Every row gives one point. Examples show where two turns around zero, p and q, send a point. Write where each new point lands after one turn and then the other. Backwards means that the second turn is done in reverse. Each puzzle has new turns, and all numbers are rounded.

Turn p:
[ 43 -28  35] -> [-56  23 -16]
[-41  36 -59] -> [ 78 -11  15]
[11  1 12] -> [-12   1 -11]
[ 13 -31   0] -> [-21  22  15]
[12 30  0] -> [ 13  -4 -29]
[-38  -9  11] -> [ -2 -30  27]
Turn q:
[  2  13 -20] -> [-23  -1  -6]
[-6 45  4] -> [-17  36 -23]
[-40  -8 -12] -> [-14  13  38]
[ 44 -50  27] -> [ 53 -48  -9]
Where do these land?
p, then q: [ -5 -27  -3] -> [15 23  0]
p, then q: [ 12  40 -21] -> [-24 -32 -25]
q, then p: [  3 -31 -15] -> [-31   2  16]
p, then q backwards: [23 48 54] -> [ 66  26 -25]
q, then p backwards: [-33 -30 -14] -> [-32 -33  -5]

Turn p:
[-15 -39 -42  26] -> [-25  51  26  16]
[ 16  29  -9 -13] -> [-15 -26 -19   8]
[ 20 -40 -30  61] -> [ 3 64  3 50]
[ -7   5  41 -49] -> [ 23 -48  18 -32]
[  5  23  20 -27] -> [  7 -37  -8 -13]
[-19  22  19   2] -> [  6  -4 -19 -28]
Turn q:
[-20 -18 -22  32] -> [  7 -35 -30  11]
[-20   7  33 -23] -> [-26   5  33  15]
[ 24  11  57 -20] -> [-10  52  32  23]
[-24  23  -9  20] -> [-29 -14 -23  -4]
[ 40 -23 -59 -10] -> [ 59  -9 -12 -45]
Where do these land?
p, then q backwards: [ 11 -27  -7  -4] -> [ -1 -14  23 -14]
q, then p: [-3 16 36 -7] -> [  5  10 -25 -29]
p, then q: [-55 -30  -6  41] -> [-54  33  18 -36]
q, then p backwards: [ 28  -2 -10  30] -> [ 6 17 18 34]
p, then q: [ 19  43 -14 -60] -> [ 34 -57  17  35]

Turn p:
[ 52  15  -9  -3 -13 -97 -16   5] -> [  7  81 -11 -63  37 -11   3  27]
[-21   3  -3   4 -16  17 -35  -5] -> [-13 -10  -3  28  23 -19   7 -16]
[ 10  11 -14 -23  31  19 -26 -12] -> [ 17 -17 -26  22  14   2  16  29]
[ -2  -4  17   5 -22  28  24   2] -> [ -3  -2  18  21 -23  10 -22 -17]
[-20 -43 -12  -3 -15  18  22  -8] -> [  0  -6   0  10 -38   5  20 -39]
[ -6   2 -18   9  29   7  18 -14] -> [ -9 -20   2  -5 -19  11  21  21]
[-17  -6   9 -18  -3  20  11  42] -> [ 11 -25  -7  -1   4  25 -24 -32]
[-15  18 -17   4  -7  20  13 -14] -> [-16  -9  19  21  -2  18  14   3]
[-23  -3  33  15  -4 -13   5  18] -> [ -2 -14  21 -23   3 -16 -24 -20]
[-12   2  26 -12   6  18   5 -15] -> [ 21 -18  19  17  -7  -8  -6   1]
[ 54   5 -13  22  14 -38 -21   1] -> [-14  40 -33 -28   7 -16  -6  42]
Turn q:
[ -6 -14  15 -21  38  -6  14  -4] -> [ 20 -12 -32  -1 -12  28  -3  -7]
[ 22  -2  -2  29  -4 -15  -9  14] -> [ -8 -20  17 -17  15 -12 -17  12]
[  0 -12  13 -60  -7  16   1   6] -> [ 24  31  11  10 -20  44  11  -5]
[-54  12 -18  12 -18 -22  18  41] -> [  5  14 -14  -5 -34 -45  10  51]
[ 19  15  12  38 -24   6 -43  -7] -> [ -8   0  30  -5  56 -24  -2  -2]
[  0  23   3 -30  18   7  18  -3] -> [ -5  24 -25  11 -11  22 -13  -5]
[ 12  -4 -47  73  21   2 -30  -2] -> [-52 -44  -2 -44  32 -36  16  -2]
[ 23 -15  16   1   8  33  15 -19] -> [-11 -20   4  29  10  30   4 -17]
[  2   2  -2 -26 -24 -14  14  -9] -> [ 11  18  15  10 -25  -3 -13 -13]
[-18  -4   9 -16  -7  -6   1 -17] -> [ 22  10  -5  10  -8  -5   7 -14]
Where do these land?
q, then p: [-12 -39 -19  11   8  21  17  40] -> [  0  -4  -2  -5 -24  27 -21 -53]
q, then p backwards: [-20 -20   4   9  19  42   2  11] -> [ -9  10 -44 -10  22  13  -7 -14]
p, then q: [ 24  33  10  18  -4  -8  18 -26] -> [14 19 -2  5 22 -1 -9 45]
q, then p: [-24   6   6   2  -5 -38 -16   9] -> [ 16  31 -16 -17  19  11  -3  13]
q, then p: [ 10  13 -13 -16  -9  35  41 -51] -> [-48  -7  44  21 -12 -30  24   1]
q, then p: [  8 -33  14   9  10 -32 -10   4] -> [ 30  19 -32   4 -16  -9  -4  -4]
p, then q: [-11  -9  12 -11 -29   0 -30  27] -> [ -5  -8 -23 -19  15  -7  -2 -41]
q, then p backwards: [ 11   4  19 -22  11 -35  -1  17] -> [ 26   1  26 -18  10  -8  17  22]
p, then q: [ 15  46 -31   1  -2  15 -20 -32] -> [-20 -21 -33   4   4  -8   0  54]

Turn p:
[-38 -19  15 -32  -6 -18 -27 -12  -6] -> [ 39  -2   2  -6  10  46 -12 -18   4]
[-42  32  12   3  18 -18  19  -7 -29] -> [ 20   5  17 -34  16 -13 -48   7 -14]
[  4  -8  -2  -9 -32  -8  -8  14 -47] -> [  6 -23  -3   2   8  -1 -20 -11  51]
[ 32 -45  29  43  36 -24  47  28  84] -> [ -9  25   1  40  52 -45  81 -11 -63]
[-10  28 -20  22 -27  65  -7  29   1] -> [-66 -14 -14 -43  -7  10   7  22  18]
[ 21  31   2 -15 -39  31  -5 -16   7] -> [-11 -26  -2 -26 -50  -1  18  -1  14]
[  5   3  -2 -47  11  18  -2   1 -34] -> [ 26 -17 -34   0 -15   8 -23  25  16]
[-25  -8 -10   7  -9  -3  23 -36 -30] -> [  8  23 -11 -18  -7 -11 -37 -33   7]
[-37   2 -42 -21   4  10  -6 -28 -44] -> [  8  31 -19 -17 -19  24 -56   3  26]
[ 41 -38  43  56  56 -30  -5  -2  47] -> [-14  -2  20  73  33 -22  30 -21 -75]
[ 50  21 -25  -7 -10 -23 -29  28  51] -> [ -8   0  42  32 -21   3  59  37  16]
Turn q:
[  3  -8  22  11   8 -48   0  -4  45] -> [-19  32  -6 -44 -28   1 -30   1   2]
[ 34  52 -16 -13   8 -59  13  -1 -69] -> [-36  16  21   6  13  24  43 -23 -87]
[-51 -19 -35 -14  15  12 -20  -5   2] -> [  5  18  21  15  16 -45  19   7  39]
[27 24  6 -5  9  8 39 -2 40] -> [ 11   2  13 -13 -13  47 -26 -32  10]
[-42 -10  19  70  13  32 -11 -16  -5] -> [-42 -48   0   8 -23 -13   6  36  50]
[-58  -8  33 -16  -6   9 -65   0  -9] -> [ 20  -3  -7  14 -44 -71  21  33   6]
[  6  -6 -31 -14  -1   5 -44   0  34] -> [ 17  48 -24  20  -2  -6   3   4  26]
[ 41 -11  19   4  16   5  33  -9 -20] -> [ -8 -22  14   5  16  32 -33   7 -28]
[ 13  -1 -15 -12 -57  31  37 -14 -72] -> [ 32 -56   4   2  58  24  45  14 -34]
[ 28 -13  -2 -13  -5   5  18  52  54] -> [ 21  13 -35 -12   8   8 -49 -49  15]
Where do these land?
p, then q: [-23  19 -25   4 -19  15  32  16  17] -> [ 26  17  26 -11  -9 -10   7 -40 -11]
p, then q: [ 59 -31  66  68   4  20 -15  11 -52] -> [-67  15  14 -25  27 -51  -7  82  36]
q, then p backwards: [ -4  40 -31   4  38 -11  -1 -34 -19] -> [ 12   0 -27  32  -7 -19 -36   3  46]
p, then q: [-24 -38 -21 -29  -5  11  15  19 -12] -> [  2  31   8  27   6  26   0 -30  28]
p, then q: [-44  28  -8  30  41 -24 -38 -46  14] -> [ 16 -48  -9  43 -48 -14  30  25 -35]
q, then p: [ 19 -60 -13 -17 -47  -1   2  -7  42] -> [  3   3   2  37 -28  12  20  75   4]
q, then p: [ -2  33 -13 -16 -15  -2  30 -10  -1] -> [ 11 -14 -33  -7 -22 -20   0 -10 -18]
q, then p: [ -8  54 -30 -13   2  32 -21   6 -16] -> [-27  15  -2 -12  -8 -54   5 -37 -19]
p, then q: [ 22 -51  86   2 -19   0 -14   8 -31] -> [-32  18  20   6  50  11 -40  73  25]
p, then q: [ -7  35 -18   1  14 -41 -13  18  -2] -> [ -2 -15 -22   5 -41 -11 -28 -16 -20]
p, then q: [ 12 -29   6 -35   6   1  21  17  59] -> [-16 -22  22  -4  41  43  -5 -40 -10]
